Each row is a point. Each copy is the shape, with its points in the same order, stretched, turned, moved and blurred by noise. Say if it was mirrored as well.

Shape (7 x 3):
array([[ -26, -108,   42],
       [ -14,   30,  -25],
       [  -4,   57,  -55],
       [  -5,   16,   -7],
       [ -30,   -3,   44],
       [ -35,   16,   49],
       [  11,  -24,   58]])
Copy 1 (7 x 3):
array([[ 36,  14, 137],
       [-12, -29, -25],
       [-46, -34, -57],
       [ -4, -15, -14],
       [ 60,  -2,   9],
       [ 83, -11, -15],
       [ 37,  28,  15]])
Copy 1 is: mirrored
Copy 2, 7 rows:
array([[-58,  48, -69],
       [ 16,  44,  35],
       [ 42,  59,  40],
       [ 12,  26,  20],
       [-29, -10,  33],
       [-29, -25,  58],
       [-17, -21,   0]])
Copy 2 is: only turned
Copy 3, 7 rows:
array([[ 89, -75,  20],
       [-28,  35,   3],
       [-66,  56,   4],
       [-10,  27,  15],
       [ 43,   5, -13],
       [ 41,  18, -26],
       [ 64,  -9,  35]])
Copy 3 is: mirrored

Shape, 10 rows:
array([[ 50,  20, -21,  70],
       [ 22,  23,  -6, -29],
       [-10, -46,  48, -12],
       [-27, -17,  64, -46],
       [-25, -15, -13,  29],
       [ -6, -18, -29, -25],
       [-32, -18,  30, -12],
       [ 45,  24, -24,  16],
       [-13,  27, -27, -44],
       [-35, -62, -13,  27]])
Copy 1:
array([[  6,  71, -11,  77],
       [-22, -22,   9,  -2],
       [-19,  27,  65, -53],
       [ -3, -19,  68, -77],
       [ -5,  77, -14, -20],
       [-56,  12, -14, -40],
       [ -1,  23,  32, -60],
       [-10,  22,  -4,  44],
       [-27, -29, -23, -31],
       [-40,  94,  -7, -52]])
Copy 1 is: only turned
Copy 2 (10 x 4):
array([[  -6,   63,   23,   71],
       [  13,   17,   38,  -38],
       [ -19,  -44,  -45,  -63],
       [   5,  -42,  -40,  -99],
       [  15,  -43,   -6,   20],
       [  10,  -57,   25,  -23],
       [  16,  -50,  -32,  -48],
       [  -1,   50,   37,   20],
       [  50,  -17,   43,  -42],
       [  -4, -100,  -25,   15]])
Copy 2 is: only turned
Copy 3 (10 x 4):
array([[125, -27, -40, -25],
       [  3,  31, -41,  30],
       [-10,   7,  43, -78],
       [-80,  18,  17, -64],
       [ 27, -29,  58, -13],
       [ 17,  21,  41,  46],
       [-38,  -8,  44, -41],
       [ 73,  11, -47,  18],
       [-33,  28,  -2,  71],
       [ 42, -30, 118, -29]])
Copy 3 is: mirrored
